Each wall is flat, endless, passes through zero and stands at right angles to its row. A trip goes straight from one point to another. List the walls that it crosses, first one first.

Walls:
(1): [ 0.02  0.01 -0.17]
(2): [-0.15  0.02  0.30]
(3): [ 0.18 -0.39 -0.14]
(4): [-0.45  0.33  0.30]
(5): [-0.63 -0.06  0.08]
(6): [-0.22 -0.18 -0.28]
(7): [-0.77 -0.31 -0.30]
Trips:
[-0.74 -0.05 -0.01] to [-0.47  0.39  0.28] -> 6
[-0.11  0.16 -0.51] to [ 0.16 -0.31 -1.35] -> 3, 5

Walls:
(1): [-0.23 -0.32  0.04  0.09 -0.43  0.67  0.04 -0.01]
(2): [ 0.35  0.37 -0.17  0.07 -0.13 -0.45 -0.05 -0.43]
(3): [-0.05 -0.61 -0.65 -0.01  0.75  0.17  0.35  0.32]
(4): [ 0.02  0.99 -0.40  0.53 -0.75  0.10  0.36  0.02]
(5): [-0.20  0.27 -0.23 -0.51 -0.27 -0.30  0.18  0.37]
(6): [ 0.34 -0.23 -0.32 -0.42 -0.02 -0.62 -0.01 -0.53]
Trips:
[-0.07 -0.46 -0.50 -0.47 -0.52  0.29 -0.18 -0.83] to [ 0.12 -0.65 -0.15 -0.35  0.30  0.24 -0.50 -0.18] -> 3, 2
[-0.27  0.10  0.08 -0.59  0.47 -0.02 -0.15  0.14] to [-0.34 -0.25  0.08 -0.07  0.09 -0.40  0.32  0.44] -> 6
[ 0.24 -0.13 -0.18 -0.35  0.01  0.48 -0.32 -0.31] to [0.25 0.36 0.44 0.55 0.14 0.27 0.30 0.25] -> 6, 3, 4

Walls:
(1): [-0.08  0.16 -0.57 -0.23 -0.03 -0.37 -0.01 -0.23  0.34 -0.32  0.58]
(2): [ 0.17  0.15  0.39 -0.53  0.28  0.02 -0.35  0.03 -0.52  0.11 -0.31]
(3): [ 0.36  0.01 -0.38  0.12 -0.36  0.35  0.20  0.15  0.03  0.16  0.41]
(4): [ 0.32  0.18  0.41  0.39 -0.02 -0.26 -0.46  0.42  0.08  0.15  0.35]
(5): [ 0.16 -0.62  0.48  0.12 -0.17 -0.10  0.34 -0.16 -0.29  0.60  0.26]
(6): [-0.76  0.56  0.05 -0.01 -0.58  0.50  0.34  0.50 -0.39  0.06  0.27]
Trips:
[-0.24  0.47  0.31  0.03  0.24 -0.69 -0.23  0.13  0.39  0.09 -0.64] to [ 0.21 -0.79  0.02  0.09 -0.40  0.60 -0.58 -0.19  0.67  0.28  0.18] -> 2, 5, 3
[ 0.13  0.13  0.26 -0.09 -0.03 -0.08 -0.86 -0.16  0.06 -0.17 -1.08] to [ 0.13  0.12 -0.96  0.57  0.06 -0.34  0.17 -0.49  0.82 -0.02  0.06] -> 4, 1, 2, 3

Walls:
(1): [ 0.30  0.17  0.42  0.01 -0.39  0.60  0.59 -0.12 -0.22  0.41  0.66  0.05
 -0.16  0.04 -0.14  0.35 -0.02  0.01]
(2): [-0.39  0.26  0.38  0.24 -0.28 -0.05  0.38  0.67 -0.42 -0.24  0.31  0.21
  1.05  0.22 -0.14  0.27 -0.54 -0.19]
(3): [ 0.09  0.13 -0.67 -0.22 -0.09  0.13 -0.05  0.31  0.71  0.48 -0.11  0.21
 -0.50 -0.79  0.36  0.40  0.88 -0.28]
(4): [ 0.17  0.59 -0.28  0.24  0.35  0.16  0.07  0.36  0.31 -0.16  0.32 -0.12
  0.18  0.78  0.01  0.35 -0.37 -0.17]
(5): [ 0.29 -0.19  0.54 -0.02 -0.17  0.01 -0.31  0.11 -0.17  0.31  0.28  0.30
  0.08 -0.11 -0.09 -0.26 -0.15  0.53]
(6): [-0.01 -0.97 -0.03  0.26 -0.31  0.37  0.43  0.17  0.09 -0.28  0.29  0.23
 -0.05 -0.42  0.21  0.39 -0.52 -0.31]
(7): [ 0.09 -0.09 -0.23 -0.26  0.67 -0.50 -0.64  0.04  0.53 -0.66  0.21  0.14
 -0.69  0.59  0.24  0.18 -0.64  0.15]
Trips:
[ 0.25  0.63 -0.05  0.26  0.69 -0.02 -0.31 -0.11  0.42  0.76  0.02 -0.01
 -0.13 -0.16  0.07 -0.15 -0.20 -0.27] to [ 0.64  0.26  0.64 -0.66 -0.31 -0.56 -0.02  0.77 -0.27 -0.17  0.42 -0.03
  0.38  0.01  0.24  0.69  0.55  0.65] -> 5, 1, 2, 7
[-0.04  0.00  0.21 -0.35  0.22  0.24 -0.36 -0.44 -0.04  0.16 -0.71 -0.11
  0.07 -0.67 -0.19  0.12  0.00  0.40] to [ 0.21  0.17 -0.52 -0.26  0.41  0.15  0.04  0.43 -0.21 -0.46 -0.02  0.72
 -0.46 -0.43 -0.02  0.45  0.60  0.30] -> 7, 5, 6
[-0.11  0.08 -0.09  0.51  0.36  0.09  0.24 -0.51 -0.37 -0.33  0.54  0.47
  0.19 -0.59  0.49 -0.22 -0.18  0.32] to [ 0.28  0.07 -0.61  0.18  0.08 -0.15  0.45 -0.26 -0.19 -0.62  0.06 -0.50
  0.28 -0.42 -0.05  0.15  1.20 -0.18] -> 5, 3, 2, 1, 6
[-0.03  0.53  0.09 -0.51  0.47 -0.14  0.06 -0.09 -0.35  0.48  0.25 -0.30
  0.04 -0.32  0.31  0.54  0.03  0.25] to [ 0.40  0.13 -0.28  0.42 -0.13 -0.18 -0.31  0.48  0.92  0.24  0.25  1.15
 -0.11 -0.10 -0.34  0.58  0.21  0.59] -> 7, 6

Walls:
(1): [-0.38  0.09  0.31 -0.12  0.22  0.13 -0.18 -0.08 -0.33  0.56  0.16  0.11
  0.44 -0.20  0.19  0.34 -0.25 -0.05 -0.59  0.21 -0.44  0.36  0.56  0.27]
(2): [ 0.16  0.12 -0.03  0.97  0.30  0.40  0.57 -0.07  0.06  0.01  0.10 -0.37
 -0.12  0.47 -0.14 -0.36  0.13 -0.18  0.06 -0.51  0.13  0.62 -0.23  0.86]
(3): [-0.05  0.19 -0.09 -0.62 -0.42 -0.73 -0.59 -0.21  0.10 -0.71  0.15 -0.06
 -0.06 -0.07 -0.29 -0.73 -0.17  1.41  0.69 -0.16  0.17  0.33 -0.23  0.32]
(4): [-0.06 -0.26  0.43 -0.75 -0.16 -0.12  0.29 -0.14  0.49 -0.29 -0.04  0.01
  0.37  0.05  0.40  0.43  0.21  0.22 -0.44  0.19  0.19  0.08  0.42 -0.27]
(5): [ 0.16  0.36 -0.34  0.29  0.17 -0.20 -0.31 -0.14 -0.35 -0.35  0.04 -0.41
 -0.36  0.00 -0.72 -0.65 -0.10 -0.24 -0.06  0.19 -0.53 -0.43 -0.34  0.12]
(6): [ 0.00 -0.96  0.12 -0.07 -0.49  0.08 -0.12 -0.05 -0.03 -0.33  0.06  0.02
  0.55  0.04 -0.25 -0.53  0.13  0.11  0.12 -0.55 -0.76  0.27 -0.05 -0.14]
(7): [-0.24 -0.23 -0.74 -0.45  0.00 -0.42  0.05  0.53  0.16  0.55 -0.48 -0.15
  0.16 -0.55  0.08  0.29  0.15  0.10  0.13 -0.39 -0.35  0.17 -0.12  0.02]
Trips:
[-0.16  0.75 -0.18 -0.14 -0.22  0.01 -0.18  0.02  0.21  0.25 -0.64  1.19
 -0.44 -0.39  0.10 -0.14  0.65  0.10  0.83 -0.16  0.11  0.50 -0.26 -0.91] to [-0.10  0.52  0.03  0.26  0.21 -0.25 -0.26 -0.42 -0.44 -1.03  0.21 -0.26
  0.00  1.05  0.11 -0.64 -0.55 -0.28  1.10 -0.14  0.15  0.28  0.04  0.20] -> 7, 5, 2, 6
[-0.23 -0.07  0.53 -0.37 -0.43 -0.26 -0.31 -0.30 -0.05  0.41  0.40  0.24
  0.21  0.36  0.33 -0.25  0.23  0.26  0.36  0.15 -0.11  0.29  0.24  0.42] to [-0.42 -0.18 -0.16  0.10 -0.22  0.05 -0.79  0.00 -0.16  0.53  0.04 -0.14
  0.28  0.84  0.66 -0.42 -0.39 -0.82  0.82  0.05  0.48  0.18  0.06 -1.00] -> 4, 3, 1
[ 0.37  0.05 -0.11 -0.01 -0.57  0.07  0.03 -0.40  0.13 -0.04  0.33  0.51
 -0.73  0.05 -0.27 -0.40 -0.25  0.63  0.38  0.36 -0.34  0.36 -0.01  0.16] to [ 0.42  0.31  0.04  0.22 -0.10  0.09  0.37 -0.07 -0.45  0.02 -0.08  0.03
 -0.09  0.06  0.42 -0.32  0.34  0.17  0.16  0.31  0.00  0.03  0.15  0.11] -> 6, 3
[ 0.14  0.23  0.44  0.77  0.19  0.29  0.36 -0.22  0.54  0.58  0.09 -0.46
  0.07 -0.57  0.15  0.64 -0.10  0.63  0.34 -0.72 -0.41 -0.35 -0.25  0.25] to [-0.02 -0.31 -0.27 -0.25 -0.26  0.22  0.02 -0.54 -0.41 -0.45  0.13  0.35
  0.08 -0.70  0.39 -0.01 -0.16 -0.38  0.13 -0.38 -0.18  0.23 -0.40  0.55] -> 6, 3

Walls:
(1): [-0.08  0.72 -0.37  0.48 -0.49  0.20 -0.34 -0.31 -0.10  0.14 -0.44  0.06
 -0.56  0.02  0.13 -0.22  0.59  0.24  0.04  0.02  0.30  0.29 -0.45 -0.32
  0.53  0.51  0.23  0.32  0.26 -0.79  0.71 -0.04  0.09  0.13 -0.01  0.42
 -0.11  0.54  0.06  0.12  0.11 -0.16 -0.13 -0.29 -0.15  0.26 -0.51  0.21]
(2): [ 0.15  0.09  0.14 -0.26  0.40  0.13  0.44 -0.93 -0.27  0.75  0.11  0.32
  0.02  0.14  0.15  0.59 -0.11 -0.05  0.02 -0.58  0.37  0.00 -0.12  0.66
  0.10 -0.15 -0.77 -0.54  0.10 -0.27 -0.42  0.06  0.17 -0.18 -0.36 -0.68
 -0.81 -0.09 -0.27 -0.41 -0.23  0.04  0.57 -0.14  0.12  0.17  0.09 -0.26]
(3): [-0.49 -0.24  0.50 -0.19  0.10 -0.01 -0.57 -0.24  0.10 -0.64 -0.56  0.01
  0.11  0.26 -0.47 -0.09  0.03 -0.11  0.29  0.32  0.22  0.21 -0.34 -0.55
  0.54 -0.65 -0.35  0.55 -0.40 -0.73  0.32 -0.14 -0.03 -0.72  0.24  0.24
  0.06 -0.24  0.03 -0.03  0.00  0.07  0.07 -0.01 -0.90 -0.42 -0.11 -0.28]
(4): [-0.01 -0.04 -0.69 -0.08  0.23  0.00 -0.09  0.06  0.50 -0.67 -0.16 -0.28
  0.84  0.38  0.16  0.20  0.69  0.30  0.18 -0.65  0.58 -0.49 -0.16 -0.14
  0.26 -0.41 -0.49 -0.40  0.08  0.04 -0.58 -0.07 -0.41  0.23  0.41 -0.10
 -0.45  0.48 -0.32  0.55 -0.01  0.16 -0.55  0.06  0.03  0.35 -0.38  0.18]
(5): [-0.73 -0.64  0.54 -0.28 -0.06 -0.16  0.22  0.21  0.30 -0.03 -0.22  0.17
 -0.27 -0.56 -0.14 -0.06  0.64  0.69 -0.27  0.52  0.12 -0.24  0.66 -0.28
  0.67 -0.22  0.29 -0.76 -0.19  0.24 -0.67 -0.47  0.46 -0.44 -0.07  0.29
 -0.30  0.10  0.20 -0.25 -0.05  0.74  0.10  0.18  0.09  0.39  0.35 -0.73]
(6): [-0.06  0.34  0.10  0.13 -0.16 -0.78 -0.24 -0.16  0.07 -0.13  0.34  0.00
 -0.48  0.73  0.09  0.71 -0.10 -0.36 -0.16 -0.06  0.35  0.00  0.73  0.44
 -0.26  0.30 -0.40  0.25 -0.23 -0.12 -0.18 -0.52 -0.08 -1.05 -0.36 -0.41
 -0.03 -0.39  0.27 -0.17  0.01  0.22 -0.45  0.26 -0.01 -0.17  0.39 -0.19]
(7): [-0.28 -0.87  0.27 -0.28  0.27  0.00 -0.24 -0.72 -0.55  0.48  0.10  0.62
 -0.20 -0.71 -0.26 -0.43  0.36  0.10 -0.14 -0.23 -0.26  0.15  0.18  1.01
 -0.02 -0.08 -0.13 -0.42 -0.67 -0.37  0.07 -0.84  0.45  0.52  0.17 -0.01
  0.08 -0.02  0.13 -0.16  0.41 -0.08 -0.40  0.28 -0.22  0.72 -0.36  0.06]
(8): [ 0.19 -0.07  0.39 -0.10 -0.32 -0.54  0.75 -0.23 -0.14  0.24  0.61 -0.44
  0.63  0.47  0.10  0.93  0.13  0.20  0.55 -0.61 -0.12 -0.49 -0.58 -0.11
 -0.09  0.25 -0.19  0.13  0.13 -0.07 -0.55  0.17 -0.25 -0.27  0.21  0.32
  0.03 -0.45 -0.50  0.31 -0.61  0.06 -0.15 -0.23  0.57 -0.09 -0.09  0.23]
(9): [-0.21 -0.29  0.18 -0.30  0.45 -0.37  0.06  0.48 -0.11 -0.27  0.19 -0.24
 -0.71 -0.01  0.37  0.98 -0.11 -0.32  0.09  0.55 -0.33 -0.63  0.15  0.00
  0.28 -0.27 -0.33  0.13 -0.49 -0.64 -0.42 -0.52 -0.17  0.90 -0.01 -0.16
 -0.39 -0.26  0.53  0.06  0.17 -0.52 -0.20 -0.25 -0.42  0.29 -0.61  0.33]
Trips:
[ 0.42  0.03 -0.22  0.08 -0.03  0.27  0.49  0.89 -0.27 -0.50  0.16  0.00
 -0.44  0.59 -0.11  0.34 -0.37  0.00  0.23  0.04  0.18 -0.07 -0.17  0.16
 -0.77  0.26 -0.11  0.01  0.53 -0.39 -0.22  0.40 -0.11 -0.46  0.18 -0.27
 -0.13 -0.22  0.04  0.22 -0.76 -0.33  0.05 -0.18 -0.39  0.85 -0.19  0.48] to [ 0.11 -0.65 -0.02 -0.42 -0.06 -0.51  0.78  0.03  0.01 -0.17 -0.18 -0.63
  0.04  0.18  0.28  0.46  0.03 -0.07  0.56 -0.37 -0.25 -0.29 -0.27  0.21
 -0.05  0.15 -0.56  0.04 -0.20 -0.23 -0.08  0.12  0.13 -0.52 -0.38 -0.25
 -0.02 -0.52  0.62  0.74 -0.21 -0.49 -0.10 -0.20 -0.06  0.45  0.03 -0.39] -> 3
[ 0.58  0.17  0.29  0.20  0.29  0.07  0.19  0.40  0.67  0.05 -0.20 -0.37
 -0.48  0.20 -0.34  0.16 -0.57  0.15 -0.52 -0.21  0.48 -0.45  0.31  0.05
  0.53 -0.34  0.71 -0.08 -0.26  0.05 -0.40 -0.66  0.18  0.17 -0.81 -0.33
  0.69 -0.23  0.06 -0.17  0.02 -0.97  0.36  0.20 -0.91  0.54  0.47  0.36] to [ 0.21 -0.13 -0.37  0.10 -0.36 -0.01 -0.33 -0.23 -0.05  0.18 -0.30  0.09
 -0.31 -0.17 -0.19 -0.01 -0.34 -0.22 -0.09 -0.01 -0.36  0.45 -0.11  0.59
 -0.18 -0.47  0.59  0.35  0.43 -0.23  0.01 -0.40  0.44  0.40  0.25  0.21
  0.21 -0.69  0.42 -0.19 -1.19 -0.22  0.39  0.13  0.02 -0.12  0.14  0.16] -> 7, 5, 6, 1, 9
[-0.70  0.33  0.27  0.35  0.58  0.66  0.51 -0.14 -0.11 -0.14  0.49 -0.08
 -0.98  0.49  0.02 -0.16 -0.36 -0.01 -0.60 -0.18 -0.36  0.52 -0.37 -0.23
  0.22  0.07  0.22  0.74 -0.25  0.26  0.47 -0.10 -0.80  0.29  0.38 -0.23
  0.03  0.63  0.08 -0.11  0.40  0.59  0.62  0.51  0.43  0.20 -0.55 -0.09] to [-0.18  0.14 -0.10  0.02  0.25 -0.26  0.22  0.43  0.75  0.29 -0.13 -0.46
 -0.34 -0.34 -0.11  0.40 -0.08 -0.85  0.48 -0.21 -0.18  0.52 -0.26  0.45
  0.04  0.13 -0.07  0.23 -0.68  0.76 -0.04 -0.12 -0.50 -0.53  0.07 -0.90
 -0.42 -0.24  0.40 -0.50 -0.17  0.04 -0.16  0.08 -0.19  0.26 -0.55  0.07] -> 6, 2, 1
[-0.28 -0.35 -0.08 -0.33  0.40 -0.29  0.26  0.37 -0.01 -0.36 -0.48 -0.08
  0.01 -0.53 -0.50  0.07  0.02  0.15  0.01  0.17 -0.23  0.01 -0.24  0.42
  0.94  0.41 -0.04 -0.10  0.08  0.48  0.37  0.33  0.05 -0.21 -0.27  0.40
 -0.32  0.45  0.82  0.79 -0.10  0.42  0.46  0.48 -0.39 -0.76  0.45  0.28] to [-0.25  0.07 -0.25 -0.70 -0.62  0.03  0.03 -0.43 -0.48 -1.21 -0.38  0.02
  0.07 -0.18  0.71 -0.16  0.06  0.06  0.36  0.38  0.02  0.19  0.11 -0.57
 -0.28 -0.05 -0.16 -0.16  0.46  0.33 -0.40  0.20  0.29  0.21 -0.04 -0.33
  0.41 -0.33  0.19 -0.13  0.56  0.45  0.17 -0.01  0.13  0.07 -0.01 -0.02] -> 4

Walls:
(1): [ 0.17 -0.35  0.33 -0.68  0.26 -0.51 -1.20 -0.09  0.19 -0.95  0.75 -0.54
 -0.72  0.30 -0.58  0.07  0.29 -0.25  0.41  0.06 -0.17  0.34 -0.34  0.82
  0.18  0.04 -0.19 -0.21  0.10 -0.09 -0.07  0.07 -0.08  0.42 -0.18  0.42
 -0.52  0.31 -0.51 -0.41  0.25 -0.15 -0.11 -0.61  0.33 -0.23  0.44  0.22]
(2): [ 0.19 -0.09  0.48  0.10 -0.07  0.17  0.69 -0.62  0.02 -0.94 -0.14  0.17
  0.81 -0.37  0.80 -0.24 -0.10 -0.13  0.61  0.23 -0.26 -0.05  0.19 -0.78
 -0.13  0.14  0.17 -0.06 -0.48  0.12 -0.34 -0.01  0.21 -0.59 -0.57  0.36
  0.27 -0.47 -0.38 -0.27 -0.29  0.17 -0.13  0.18  0.49 -0.68 -0.50 -0.07]
(3): [-0.10 -0.31 -0.41 -0.13  0.53  0.82 -0.42  0.15  0.46  0.15  0.96 -0.23
 -0.38 -0.31 -0.42 -0.11 -0.32  0.04 -0.24  0.71 -0.01 -0.15 -0.22 -0.59
 -0.16 -0.05 -0.07  0.04  0.20 -0.02 -0.05 -0.66  0.15  0.45 -0.24  0.07
  0.21 -0.50  0.78 -0.31  0.38  0.31 -0.12 -0.21 -0.69  0.24 -0.07 -0.10]
(4): [ 0.12 -0.38  0.34 -0.37 -0.01  0.07  0.49 -0.08  0.23  0.30 -0.09 -0.11
  0.20 -0.27  0.12  0.60  0.24 -0.06 -0.27  0.05  0.07 -0.23 -0.05  0.17
  0.33 -0.09  0.55 -0.50 -0.27  0.17  0.11  0.10  0.15  0.25  0.36 -0.20
  0.23  0.32 -0.27 -0.10  0.06  0.30 -0.33 -0.22 -0.14  0.41  0.42  0.17]
(5): [-0.06  0.16 -0.20  0.95  0.01  0.70 -0.24  0.48 -0.35 -0.49  0.28 -0.08
 -0.06 -0.66 -0.38  0.66  0.47  0.45  0.01 -0.13  0.01 -0.10  0.14 -0.50
  0.16  0.18  0.01  0.47 -0.43  0.41  0.40 -0.46  0.92 -0.89  0.10 -0.04
 -0.55 -0.19 -0.24  0.41  0.72  0.15 -0.07  0.11 -0.02 -0.34 -0.04 -0.73]
(6): [-0.13  0.57 -0.03 -0.29  0.65  0.01  0.05 -0.19  0.10  0.17  0.23 -0.46
  0.22  0.39  0.91 -0.29  0.32  0.13 -0.41  0.06  0.19  0.10  0.01  0.12
 -0.34 -0.43  0.21  0.24  0.04 -0.02 -0.09 -0.54  0.22  0.31 -0.25 -0.11
 -0.55  0.00  0.26  0.06  0.47  0.52  0.64  0.07  0.29  0.00  0.01 -0.02]
(7): [ 0.45 -0.02  0.70 -0.26  0.01 -0.31  0.32  0.14  0.85 -0.54  0.01  0.23
  0.22  0.34 -0.22  0.56  0.85  0.49 -0.03 -0.12  0.25 -0.03  0.53 -0.04
  0.58 -0.14  0.05  0.39  0.79 -0.30  0.03  0.48 -0.67  0.72  0.34 -0.13
 -0.16  0.28 -0.52  0.27 -0.56 -0.29 -0.49 -0.02  0.02  0.16 -0.03 -0.37]
(8): [ 0.07 -0.36 -0.95  0.04 -0.56 -0.39 -0.67 -0.03 -0.49 -0.73  0.02 -0.07
  0.38  0.63  0.12 -0.17 -0.32 -0.55  0.36 -0.19  0.05  0.40  0.26 -0.25
 -0.04 -0.24  0.09 -0.47 -0.19  0.12 -0.39 -0.10  0.15 -0.29 -0.40 -0.32
 -0.43 -0.71  0.05  0.27  0.10  0.04 -0.13  1.23  0.35 -0.13 -0.19 -0.40]
(9): [ 0.13  0.35 -0.38  0.67  0.41  0.07 -0.13 -0.13  0.32  0.56 -0.04 -0.62
  0.67  0.36  0.39 -0.20  0.06  0.55  0.05 -0.96  0.14  0.21 -0.50  0.22
  0.06  0.53 -0.28  0.12  0.00 -0.11  0.48 -0.07 -0.07 -0.09 -0.18  0.11
 -0.31 -0.38  0.07 -0.04  0.35 -0.16 -0.28 -0.59 -0.06 -0.02  0.09 -0.63]
(10): [-0.35 -0.30  0.19 -0.08  0.01 -0.56  0.36  0.23  0.19 -0.37  0.16 -0.01
  0.24 -0.35 -0.28  0.39  0.18  0.50  0.28 -0.08 -0.21  0.08 -0.06 -0.27
 -0.50 -0.56  0.60  0.24 -0.23  0.39  0.33  0.04  0.10  0.31 -0.10 -0.37
  0.07  0.16 -0.18  0.31 -0.04  0.51 -0.13  0.32  0.89  0.38 -0.58  0.50]
Trips:
[ 0.11 -0.05 -0.28  0.33  0.48 -0.07 -0.43  0.19 -0.57  0.02 -0.32  0.36
 -0.73 -0.05  0.32 -0.02 -0.21 -0.40 -0.15 -0.26  0.00  0.64  0.43 -0.32
 -0.07  0.46  0.19 -0.17  0.05 -0.82  0.31 -0.28  0.11  0.36 -0.50 -0.35
  0.10 -0.07 -0.19  0.76  0.16  0.24  0.53 -0.28  0.77  0.35  0.36 -0.29] to [ 0.08 -0.21 -0.38 -0.10  0.04 -0.46  0.02  1.14 -0.56 -0.10  0.01 -0.05
 -0.23  0.50 -1.06 -0.84 -0.38  0.00  0.65  0.22  0.51 -0.04 -0.58  0.40
 -0.29  0.07  0.15  0.32 -0.21  0.44 -0.56  0.20  0.53 -0.14 -0.06 -0.23
 -0.06  0.27  0.06  0.32  0.18 -0.18 -0.04 -0.37  0.49  0.06 -0.11  0.18] -> 10, 9, 6
[-0.06  0.57  0.11  0.00 -0.10  0.06  0.15  0.52 -0.18 -0.73 -0.35  0.00
  0.00  0.05 -0.26  0.15 -0.49 -0.36 -0.57  0.16 -0.28  0.18  0.43  0.34
 -0.17  0.68  0.46 -0.20  0.28 -0.72 -0.19 -0.27 -0.14 -0.31 -0.32 -0.47
  0.04 -0.11  0.63 -0.60  0.48  0.16 -0.15  0.33 -0.57  0.05 -0.04 -0.42] to [-0.80  0.08 -0.46 -0.23 -0.40  0.96 -0.09  0.40 -0.06  0.13  0.08  0.69
  0.28  0.18 -0.15  0.50  0.64  0.09 -0.46 -0.15 -0.45 -0.04  0.07 -0.43
  0.10 -0.54  0.10  0.34  0.22 -0.76  0.44 -0.13  0.01  0.06  0.27  0.22
 -0.60  0.68 -0.26  0.45  0.14 -0.22 -0.67 -0.51 -0.19 -0.36 -0.26  0.24] -> 7, 8, 4, 10
[ 0.11 -0.39 -0.30  0.03  0.14 -0.83 -0.23  0.07  0.43  0.07  0.19  0.45
 -0.43 -0.23  0.31 -0.26 -0.12  0.26 -0.07 -0.11 -0.69 -0.68 -0.29 -0.32
 -0.31 -0.21 -0.23 -0.24 -0.47 -0.74  0.00 -0.81 -0.44 -0.10  0.38  0.18
 -0.41 -0.02  0.33 -0.09 -0.49  0.21 -0.40  0.24 -0.56 -0.73 -0.16 -0.54] to [ 0.18  0.14  0.31  0.02 -0.41  0.18 -0.04 -0.33 -0.31 -0.27 -0.38  0.13
 -0.02  0.12 -0.26  0.30  0.44 -0.06  0.13  0.75 -0.35 -0.38  0.25 -0.18
 -0.60  0.63  0.27  0.66  0.72  0.14  0.38  0.16 -0.12  0.03 -0.04 -0.23
 -0.16 -0.02 -0.59 -0.14  0.14  0.35 -0.75  0.31  0.23  0.55 -0.38 -0.01] -> 9, 7, 5, 10, 3, 8, 4
[ 0.33  0.20 -0.20  0.65 -0.87 -0.52  0.06  1.01  0.35  0.09 -0.28 -0.22
  0.49  0.28  0.21  0.64  1.00  0.53 -0.59  0.85  0.26  0.56 -0.40  0.06
 -0.15 -0.15 -0.29  0.08  0.32  0.02  0.06 -0.25 -0.09  0.07 -0.49  0.02
  0.24  0.53 -0.32  0.12 -0.17 -0.41 -0.10  0.05 -0.23 -0.76 -0.19 -0.57] to [ 0.04  0.32 -0.11  0.71  0.70 -0.03 -0.16  0.15 -0.01  0.05  0.11  0.26
 -0.87  0.01  0.00 -0.01  0.71  0.20 -0.30  0.68 -0.02  0.09 -0.03  0.01
 -0.11  0.10 -0.36 -0.14 -0.65 -0.55 -0.36 -0.22 -0.01  0.21 -0.78  0.31
  0.49 -0.07  0.40  0.60 -0.31 -0.44  0.28 -0.28 -0.40  0.94 -0.13  0.24] -> 10, 6, 3, 9, 7, 5
